Every row gives one point. The points of each table are mixes of a few directions, plus a little noise. Count the directions of each table, and those that both share. Where both have some left over, give the other angles between the two spaces (their principal angles), to ten degrees, smallest first.

First, 5 rows:
[[  4  49 -17]
 [ -7 -79  27]
 [ -1  -8   3]
 [  5  52 -18]
 [ -1 -14   5]]
Second (5 x 3):
[[-29 -41 -18]
 [  3  26  45]
 [  2 -21 -46]
 [  1  27  51]
 [ 23   9 -32]]
Directions: first 1, second 2, shared 0; angles 40

First, 8 rows:
[[ -1  -2 -45   3]
 [  2   0  55  -4]
 [  0   1  18  -1]
 [ -1   1  -5   1]
 [  0   1  27  -2]
 [  3   2  95  -7]
 [ -1  -1 -52   3]
 [ -2   0 -94   6]]
Second, 7 rows:
[[ 41 -27   5 -48]
 [-43  46 -17  15]
 [ 53 -61  25  -7]
 [-50  45 -14  35]
 [ -7   6  -2   5]
 [ 18 -19   8  -5]
 [-12  12  -4   5]]
Directions: first 1, second 2, shared 0; angles 70

First:
[[ 20 -20  29  -7  14  54]
 [-33  53 -34  83  19 -39]
 [-21  40 -17  84  31   0]
 [-15  17 -21  12  -6 -37]
 [ -4  -6 -12 -38 -25 -36]
 [ 27 -37  29 -51  -6  40]
 [  8 -13   9 -21  -5   9]
 [  9 -13  11 -18  -2  14]
 [  9 -21   5 -46 -18  -5]]
Second (7 x 6):
[[ -3  19  51   8  19 -19]
 [-16  22 -16  27   2 -27]
 [  4  -6 -56  52  10  64]
 [ 13 -25   7 -43 -15  11]
 [-12   8 -68  44  -4  11]
 [  8  -2  56 -25   9  -7]
 [  5 -16  27 -62 -21 -33]]
Directions: first 2, second 3, shared 2

First, 8 rows:
[[ 64  48  29  18 -22  28  16  16]
 [-31 -53 -21 -23  57   8 -32   1]
 [-49   3 -12  25 -29 -17  12 -46]
 [ 53  17  18   1  15  36  -4  24]
 [-51 -37 -22  -7  22 -10 -13 -21]
 [  6  27   7 -11 -53 -50  25  17]
 [-26   0  -8 -16 -35 -53  13   6]
 [ 34  -3  10  11  42  60 -18   3]]
Second (9 x 8):
[[-44 -34 -19  11  34  19 -18 -35]
 [-33 -26 -14   8  26  14 -13 -26]
 [ 43  33  18 -11 -33 -18  17  34]
 [ 26  20  11  -7 -21 -11  11  21]
 [-41 -32 -17  10  32  18 -16 -33]
 [-13 -10  -6   3  10   6  -5 -11]
 [ 45  34  19 -11 -35 -19  18  35]
 [ 75  58  32 -19 -58 -33  30  60]
 [-57 -44 -24  14  45  25 -23 -46]]
Directions: first 3, second 1, shared 1

First:
[[-25  -3 -15 -45  57 -25  -4 -18 -48]
 [ 20  12 -34  -6  11  -4 -54 -20  13]
 [  6   3  -1  39 -48  22   7  -5  29]
 [ 35  -8   4 -11 -26 -22  -5  39  -4]
 [ 12  -2   1  10 -24 -58 -17  -3 -28]
 [ 18   9  69  24  28  -8 -10  33  37]
 [  2 -10 -23   7 -56  68  42  15  28]
 [-67  -1   1 -17  57  28  41 -40 -27]]
Second, 8 rows:
[[-33 -18  18 -34  19  20  68  25 -32]
 [-38   9  41  91 -49  -2  32 -44  17]
 [-22  -6  17   4  -2   9  37   2 -10]
 [ 34   6 -29 -23  11 -10 -50   6   9]
 [  4   9   2  34 -17  -8 -18 -20  16]
 [ 62   7 -53 -55  29 -15 -83  19  10]
 [ -4 -13  -5 -47  26  11  24  27 -22]
 [ -2   7   6  31 -18  -5  -9 -17  13]]
Directions: first 5, second 2, shared 2

First, 10 rows:
[[-48  -3 -20 -28  28 -12 -26 -42 -22   5   8]
 [-11   9   4 -11  14  21 -23  10  15   2  -2]
 [ -3 -45 -29   5  12  -9 -31 -35 -52  11  76]
 [-22  -7 -16  -6   3 -29   2 -42 -40  -8  14]
 [ 27 -27   0  16  -2 -12  34  46  52  36 -28]
 [ 48 -20  21  45   5   4  60  33  41  -3 -51]
 [-45  18 -24   9 -43 -66 -34   1 -45  -8  31]
 [ 25  30  19 -33 -19  43   1   9  16   0   2]
 [ 39  18  42  40  18  52  20  53  60 -28 -61]
 [-10  25   1 -38 -14   8  -4 -31 -24  -7  10]]
Second, 11 rows:
[[ -8  18  -7  18 -25  -4 -34  28 -10 -15  24]
 [ -3 -32  -5 -31   0 -36  17  14  35  66 -11]
 [  9 -39  33   6  14 -40  28 -50 -35   5  -1]
 [  3  17  -2  -9 -34 -17   7  31  19  15  -9]
 [-28 -53 -32   0  52  -2 -43  27  39  55  16]
 [-14  63 -14  24 -62 -23  -3  39  -9 -41 -14]
 [ 43  -3  52 -10 -17  14  14 -44 -47 -19  32]
 [  9 -30  30  37  26 -28  33   9  23   4 -49]
 [-16 -10 -14  10  44  26 -12 -47 -32 -31  11]
 [ 10  11 -11 -30  44  67  33 -41  15 -17 -31]
 [ -4  57 -30 -15 -40  43 -40  35   2 -22  32]]
Directions: first 6, second 6, shared 5; angles 50

First:
[[-11  -3   5 -41   2  48   4 -36 -27 -33  26 -19]
 [ 11 -18  41  45  20  -1  22 -41 -23  17 -33  11]
 [ -7   6 -17  14 -24  25 -41 -15  14 -18  34  28]
 [ 20  -6 -22  60 -15 -59   6  71  22  23 -67 -10]
 [-11  37 -68 -65  -8  45 -20 -22  13 -15  29   6]
 [-17  27 -41 -70  22  43  19 -65 -18  -2  24  -7]
 [-19  -8  -4  -3   0  -7  -1 -20  -8  -7  39 -12]
 [  7   9  33 -11  20 -19   3   2  17  34  11  35]
 [ 25 -14  33  12 -10  -2   5  62   1 -12 -51 -15]
 [  4 -32  40  57  -6 -71   5  62   9  15 -12 -15]]
Second (8 x 12):
[[  4  34 -49 -47  10  29   8 -20   5   7 -18   7]
 [-15 -11  17  28  20 -94  18  21  17  53  28   0]
 [ 15  14 -30  10   1  33   9 -29 -11  -2 -53   7]
 [-12   0 -63  -3 -23  15  -4   5 -10 -36  -7 -42]
 [ -8 -19  52  24 -17 -25 -38  30  23  -3  61  25]
 [ 17 -19  19  66 -24   8 -19  16  -1 -18 -36  10]
 [-26  -5  34 -15  24  -2   3 -66 -11  16  75  20]
 [ 25   7  22 -64  10  36  23  43 -11 -17 -49 -26]]
Directions: first 6, second 6, shared 6

First:
[[ 10  55 -56  26 -47  20 -17 -12   1  17 -34  -6 -17  49]
 [ 14  12  16 -34  14 -58  25  -1 -29  12  46  24 -22 -55]
 [ 15 -36 -25  -6   3  -6   8  -9   1  -1 -21 -22  21   0]
 [ 13  30 -28  16  -6 -14  26  -4  -2  -2 -18  -6 -73 -44]
 [  3 -56 -52   8   4   6  -3  -8   2   6 -31 -60  25  12]
 [-78  23  77  34  21  61 -51  36  11  -5  44   4   1  26]
 [-22  14   7   6 -13  12 -28 -10 -13  20   8   4  19  20]
 [ 37 -41  15 -24  24  -2  32  25  37 -47  -9   9  25  10]
 [ 25  21  -5 -23   6 -45  29   4 -14   1  26  16 -30 -36]
 [-16 -22  53  -5  -6  28 -22 -21   7  -1 -15  38  51  14]]
Second:
[[ 50  24 -13 -19 -11  95  65 -19  51  28  12  21 -48  42]
 [  2   8   0   7  -6  -1  -4   2   5 -10 -12   6  -2   5]
 [ 18  13  -5  -2  -8  31  19  -5  20   3  -3  11 -16  16]
 [ -7 -29   0 -25  22   3  15 -10 -17  38  47 -20   4 -18]
 [-25 -20   7   2  11 -44 -26   6 -29  -2   8 -15  23 -25]
 [-39 -17  11  17   8 -76 -53  16 -40 -25 -13 -16  38 -33]
 [ 15 -13  -5 -26  12  40  37 -15   7  39  40  -6 -16   3]
 [ -3  25   2  26 -20 -20 -26  13   7 -42 -47  15   4  10]
 [ 37  53  -9  23 -36  50  17   3  52 -36 -56  39 -32  47]
 [-50 -34  13  10  19 -90 -58  15 -55 -14   5 -28  47 -47]
 [  2  -9  -1 -12   8  11  13  -6  -2  18  20  -5  -3  -3]]
Directions: first 6, second 2, shared 1; angles 80

First (9 x 18):
[[ -9 -36   1 -21  -1  18  54 -13   2  -6   6  34  51 -11  -7  50 -13 -32]
 [ 13  16  -1   8  -2  -9 -25   8  -1   5  -1 -21 -25   4   2 -27   9  17]
 [ 18 -11  -3  -8  -7   3  11   0   1   4   6  -4   7  -6  -3   2   5  -3]
 [ 22   5  -3   1  -6  -5 -13   6  -1   7   4 -18 -15  -2   1 -20  10  12]
 [ -2 -18   1 -11  -1   8  27  -7   1  -2   3  16  25  -6  -3  23  -5 -16]
 [ 22  25  -3  13  -4 -14 -42  13  -2   9  -1 -34 -41   5   5 -45  15  27]
 [-79   4  12   6  22   9  17 -14   1 -22 -18  52  28  13   2  47 -33 -26]
 [ 49   2  -8  -2 -14  -7 -16  10  -1  15  10 -35 -22  -6  -1 -33  22  19]
 [-34  16   5  12  11  -3 -14  -2   0  -8 -11  12  -7  10   3   3 -11   0]]
Second, 9 rows:
[[-12 -15   4 -14  15  23  50 -10  18  -1  16   5   8 -11  20  11 -12 -17]
 [ 17   7 -35   1 -17 -23 -44  24 -27  -8   1  -9   1   7 -30  -6  13   5]
 [-11 -19 -40 -25  10  23  35 -11  -1 -23   6  14  25 -20   7  -6  17 -28]
 [  7 -12 -47 -19  -2  -5  18  25 -13 -10  36 -12  10  -6 -17  16  -8 -20]
 [  2  25  95  39  -2 -15 -19  -7  23  42 -14 -11 -39  29  17  12 -37  42]
 [ -8   1  19   5   5   7   2 -17   8   1 -17   9   1  -1  14  -8   7   4]
 [  4  -3 -40  -9  -7  -4 -18   5 -19 -19  -8   5  13  -7 -15 -13  24  -9]
 [ -3  11  35  17  -1  -2 -16 -15   8  10 -22   5 -10   6   9  -9   1  15]
 [  3   5  11   7  -2  -6  -7   6   0   6   1  -5  -7   6  -2   3  -8   7]]
Directions: first 2, second 3, shared 0; angles 40, 70
